Rows are points. To make a cloud, some directions were put in groups of two or more. Within a group, all points are equally far from the middle, so they leave a hole (a ring in 2 directions, a hollow ball in 3). The other directions are filled evenly. Then the cloud was stretched, turned, moved and blurred a little. Count the holes, and give their numbers of directions, smallest first.

Cloud (13 x 2)
[[ 0.6  4.1]
 [ 4.7 -2.0]
 [-2.1  3.2]
 [ 5.3 -1.3]
 [ 4.9  3.3]
 [ 2.4 -3.4]
 [-4.0 -2.4]
 [ 1.5  4.2]
 [-4.4  0.7]
 [ 3.2 -3.0]
 [ 1.3 -3.7]
 [-4.2 -2.1]
 [ 5.5 -1.1]]
Holes: 1 (2)

Cloud (22 x 3)
[[-4.9  0.1 -0.1]
 [ 3.1  2.3  4.2]
 [ 0.6 -5.3  3.4]
 [-3.6  4.4 -0.6]
 [ 0.7  6.4  0.5]
 [-2.5 -2.0 -1.0]
 [ 0.7 -3.0 -0.9]
 [ 2.9 -2.6  5.9]
 [-3.9  4.0  2.0]
 [-1.9  6.2 -2.3]
 [-0.1  5.4  2.1]
 [-3.2 -2.8  0.0]
 [-4.7 -2.8  1.1]
 [ 0.5 -3.8  0.3]
 [-0.6  6.1  0.6]
 [ 6.3  3.1  0.8]
 [ 1.0  1.0  6.7]
 [-2.9  5.2 -0.6]
 [-3.7  3.3 -1.7]
 [-2.1  5.2 -3.9]
 [ 2.9 -2.7 -1.0]
 [ 2.2 -1.3  6.9]]
Holes: 1 (2)

Cloud (46 x 6)
[[ 0.4  3.4 -0.7  6.8 -0.7 -0.1]
 [-1.2  2.0 -5.6  2.2 -0.8  3.2]
 [-3.8  1.2 -1.7  2.1  4.0 -0.7]
 [ 9.9  1.5  0.3  1.0  2.1 -2.0]
 [ 0.9  2.3 -1.4 -3.5  0.5 -0.9]
 [-0.6  4.1  0.4 -0.3 -4.2 -1.7]
 [-0.3  4.4  1.6 -0.7  4.9  4.4]
 [ 0.8 -4.3  2.2  2.3  0.4  3.5]
 [ 9.9  1.9  1.6  1.5  3.2 -1.4]
 [ 2.3  2.2 -0.3  0.9  3.4 -6.0]
 [ 7.0  0.2  1.5 -1.5 -2.4  4.9]
 [-1.3 -2.6 -3.2  3.4 -1.8  1.7]
 [ 1.9 -2.0  6.4 -1.1 -1.8 -0.4]
 [ 5.3 -2.8 -3.7  2.4 -1.7  0.7]
 [ 4.3 -2.8  3.7  2.7  2.9  3.5]
 [-1.6  1.0  2.7 -1.9 -3.1  3.7]
 [ 1.9  4.6  1.4  2.6  5.4  4.8]
 [ 0.3  4.0 -4.9  3.3  3.4 -1.7]
 [ 6.0  3.8  6.7  0.6 -1.9 -2.8]
 [ 6.9  1.2 -3.7  3.3  5.2  0.3]
 [ 0.3  3.1 -3.1 -2.7  3.0 -0.2]
 [-3.0  1.8 -1.8  0.2  0.8  5.3]
 [-2.0  0.6  4.7  3.2 -4.1  1.7]
 [ 6.6  1.4 -3.7  0.1  5.0 -1.9]
 [-0.4  6.2  6.3 -0.8  2.5  0.6]
 [-4.5  2.3 -1.5  1.1  2.8  0.4]
 [-2.5  2.6  3.2 -1.5 -3.2 -0.2]
 [ 3.1  1.1 -1.7 -3.0  1.2 -3.0]
 [ 2.9 -1.9  2.9  2.4 -2.6 -3.9]
 [ 3.4  2.5  6.5  1.3  5.0 -2.9]
 [ 4.9  3.8  2.7  4.6  5.5 -1.5]
 [ 3.6  7.7 -2.7  0.5  0.3  3.5]
 [ 3.1  2.5 -2.6  6.1 -1.5  1.3]
 [ 4.7  1.7 -4.7  5.1  2.2  2.2]
 [-0.5 -2.8  3.2  3.0 -0.7  4.2]
 [ 4.1 -4.6  3.1  0.7  1.9  2.6]
 [ 9.4  2.1  0.8 -1.9  3.2  0.5]
 [ 6.9  0.2  1.3  2.6 -1.5 -4.0]
 [ 3.1  6.1 -1.0 -0.9 -1.2 -2.7]
 [ 3.8  2.7  0.6 -1.1  7.2  2.6]
 [ 6.8  2.6  7.4  0.7 -2.2  0.6]
 [-0.1  5.8  6.6  1.0 -3.5  1.1]
 [-2.1  4.0  2.2  0.6  3.0  5.1]
 [ 0.5  1.4  1.9  1.2 -5.9 -1.6]
 [ 2.2  2.7  4.2  1.5  7.1  1.2]
 [-2.5  1.7  5.1  2.5 -3.1  3.5]]
Holes: 2 (3, 3)

Cloud (81 x 8)
[[ 0.1 -2.1 -3.1 -6.1 -3.7  0.6  3.0 -0.7]
 [-4.7 -1.2  5.6 -0.4 -0.1 -7.0 -0.7  1.7]
 [-1.4 -3.8  2.7  4.1 -0.1  3.8  7.9  1.5]
 [ 4.1 -5.7  1.0  2.6  3.7 -1.4  1.7  3.4]
 [ 0.8  2.6  0.8  1.1 -4.0 -1.8  5.1 -5.6]
 [ 3.9  3.5 -1.6  3.9 -3.0 -2.1 -1.2  1.3]
 [ 3.0 -2.6  1.2  4.8  1.0  0.6  4.8 -0.4]
 [-3.3 -5.2 -1.6  2.9 -0.5  2.4  2.6  0.4]
 [ 0.9 -2.7 -2.8  1.4 -1.5  7.0  4.1 -2.8]
 [ 1.3 -1.7 -4.2 -1.6  2.4  5.7  2.1 -0.7]
 [ 2.2 -1.7  5.6  2.3 -2.5  8.2 -2.6  2.4]
 [ 1.2  0.8  2.6  0.6  5.0  2.2 -0.2 -6.0]
 [ 2.5 -1.3 -1.0  4.3 -0.9 -7.4 -2.2  2.2]
 [-4.0  0.1 -3.4  1.6 -3.2 -1.9  5.7  2.3]
 [-5.1  1.7  4.8  1.5 -1.7 -1.3 -2.9  0.0]
 [-0.9  1.6 -2.3  4.9 -5.2  2.4 -1.2  2.2]
 [-0.8 -3.1  1.5  6.6 -2.2 -3.7 -1.2  0.3]
 [ 0.7 -0.3 -0.5  0.9  0.9  3.0 -6.1  6.0]
 [-1.0  2.5  2.0  5.3 -1.3  1.1  5.1  1.3]
 [ 4.6  0.8 -3.0  2.6  0.5  2.6  2.9  0.4]
 [-5.2 -2.5  5.3 -1.0  1.3  0.3  5.3 -2.7]
 [-0.4 -0.4  8.8 -1.0 -0.7 -4.8 -0.5  3.9]
 [-3.8 -0.7  8.7  0.9 -4.1 -1.0  3.6 -6.0]
 [-2.7  4.4  5.8  4.7  1.5 -2.2 -5.2  0.1]
 [-5.0  1.5 -1.6  0.0  2.7  4.6  2.1 -1.9]
 [-5.0  2.4 -2.7 -2.2  3.3  0.2  1.4  1.6]
 [-0.3 -1.5  9.1  2.6 -1.5  3.1 -2.8  0.2]
 [ 0.6 -0.5  3.4 -3.0  2.6  1.3  1.2  4.9]
 [ 0.2  2.6  1.2 -2.1  0.2 -3.0  6.8  0.7]
 [ 3.7 -1.9  3.0  0.1  2.1  0.8  5.0  2.5]
 [-6.0 -0.4  0.1  1.3 -3.5  2.5  1.0  1.1]
 [ 5.0  3.2 -1.2  3.7 -1.1  5.4 -4.1  4.3]
 [-3.9 -3.0  5.1 -1.7  1.1 -3.4  0.1  2.3]
 [-0.5  3.4  1.7  4.5  0.8  0.2  4.3  2.8]
 [-1.5  0.1  2.9  3.1  1.2 -3.2  4.9  3.6]
 [-4.7 -0.2  2.9 -5.3  1.3 -8.5 -1.3 -3.1]
 [ 0.2  2.0  7.9  2.6  1.8  3.0 -3.5  6.4]
 [ 2.5 -1.6  3.8 -1.6  1.1 -1.9  1.3 -7.5]
 [ 4.9 -2.2 -0.3 -1.6 -1.2  4.3  5.8  1.2]
 [-4.7  0.8  8.6  2.1 -3.8  3.8  1.1  1.4]
 [ 2.2 -5.3 -3.3 -1.1  0.9 -5.5  2.3 -0.5]
 [ 3.0 -0.4  6.8  2.8 -1.3  6.6 -3.0  2.3]
 [-2.4  1.2  6.8  3.6 -2.5 -2.6 -2.3  0.2]
 [ 1.6 -2.2 10.9  0.3 -0.8 -1.7 -3.1 -1.5]
 [ 4.0 -0.4  1.7 -1.9  1.6 -5.0  1.2  1.2]
 [ 1.1 -3.0 -3.5  2.5  0.3 -0.7  4.3 -1.9]
 [ 2.3 -3.6  2.3 -3.1 -3.8 -4.6  1.5  3.6]
 [-0.4  5.8  1.6  3.5  2.7 -0.8  2.2 -1.0]
 [-1.9 -1.4  0.5  0.0  1.3  5.9  2.0 -4.0]
 [ 2.8 -1.2  7.8 -0.9  6.2 -2.4  1.5 -2.7]
 [ 2.2 -2.2  1.1  4.1  1.7 -4.2  2.4 -5.3]
 [ 3.9  3.0 -2.7  0.9 -3.8  3.4 -1.4 -3.7]
 [ 6.3 -3.5  3.7  4.7  3.2 -1.8  1.0 -2.4]
 [-5.7 -1.9  6.9 -1.1  2.8  2.6  1.8 -3.6]
 [ 2.7  0.1  5.0 -3.4 -0.4 -2.1 -0.5  2.3]
 [-5.8  8.2 -0.3  2.4 -3.4  3.5 -1.3  1.7]
 [ 3.5  0.7 -1.3  6.2 -0.8  5.1 -1.5 -1.5]
 [-2.2 -1.7  4.7  6.9  0.4  4.4 -0.8 -1.2]
 [ 0.5 -3.4  3.5 -2.5 -1.5  1.0  7.5 -3.0]
 [ 3.9  2.9  5.1 -3.4 -3.4 -1.7  4.4  1.4]
 [ 1.0  3.0 -3.1  6.1 -1.8  3.1 -2.8  3.9]
 [-1.8 -0.9 -2.5  1.4 -3.7 -2.1 -1.6  4.8]
 [ 2.7 -3.0  7.1 -1.7  4.1  3.5 -3.5  2.7]
 [-0.7 -1.3  0.8  1.4 -4.7  1.1 -3.6  0.5]
 [-0.5 -1.6  4.2 -4.2 -1.2  2.0  1.6 -4.0]
 [ 1.2  1.3  3.1  1.4 -4.2  8.8 -1.1  1.3]
 [ 6.2 -0.7 -2.3 -4.2 -6.8 -2.5  2.3 -2.8]
 [ 5.6  0.5 -0.1  5.1 -2.7  1.1  1.0  1.6]
 [ 1.6  2.7 -2.9  5.0 -0.9 -3.6  0.2 -0.2]
 [-1.9  5.1  6.5  3.3 -3.5  1.7  0.9  5.3]
 [ 2.8 -0.8 -1.8 -4.8  0.9  1.1 -1.8 -1.3]
 [-4.9  2.1  0.8 -0.3  1.7  0.9  5.4  4.4]
 [-3.1 -2.9  8.0  6.6  1.3 -3.2 -2.4 -0.6]
 [ 3.3  3.8  6.7  3.5  3.8 -3.3 -1.1 -0.7]
 [-8.2  1.3  6.3  1.5 -2.6 -0.1  3.8  0.7]
 [-2.7 -1.9  3.6  5.1  1.5  6.7 -4.1 -1.8]
 [-4.7 -1.4  0.0  3.4 -2.6 -2.9  0.9  0.2]
 [ 2.3 -1.1  2.7  4.7 -3.0  8.4 -2.1  0.4]
 [ 1.9  4.4  2.3  0.1 -4.1 -1.7 -2.3 -4.2]
 [ 2.8  0.9  2.1  5.4 -1.2 -0.8 -0.1  4.5]
 [-2.8  1.3  7.8  1.6  0.5  3.0 -0.6 -5.8]]
Holes: 1 (4)
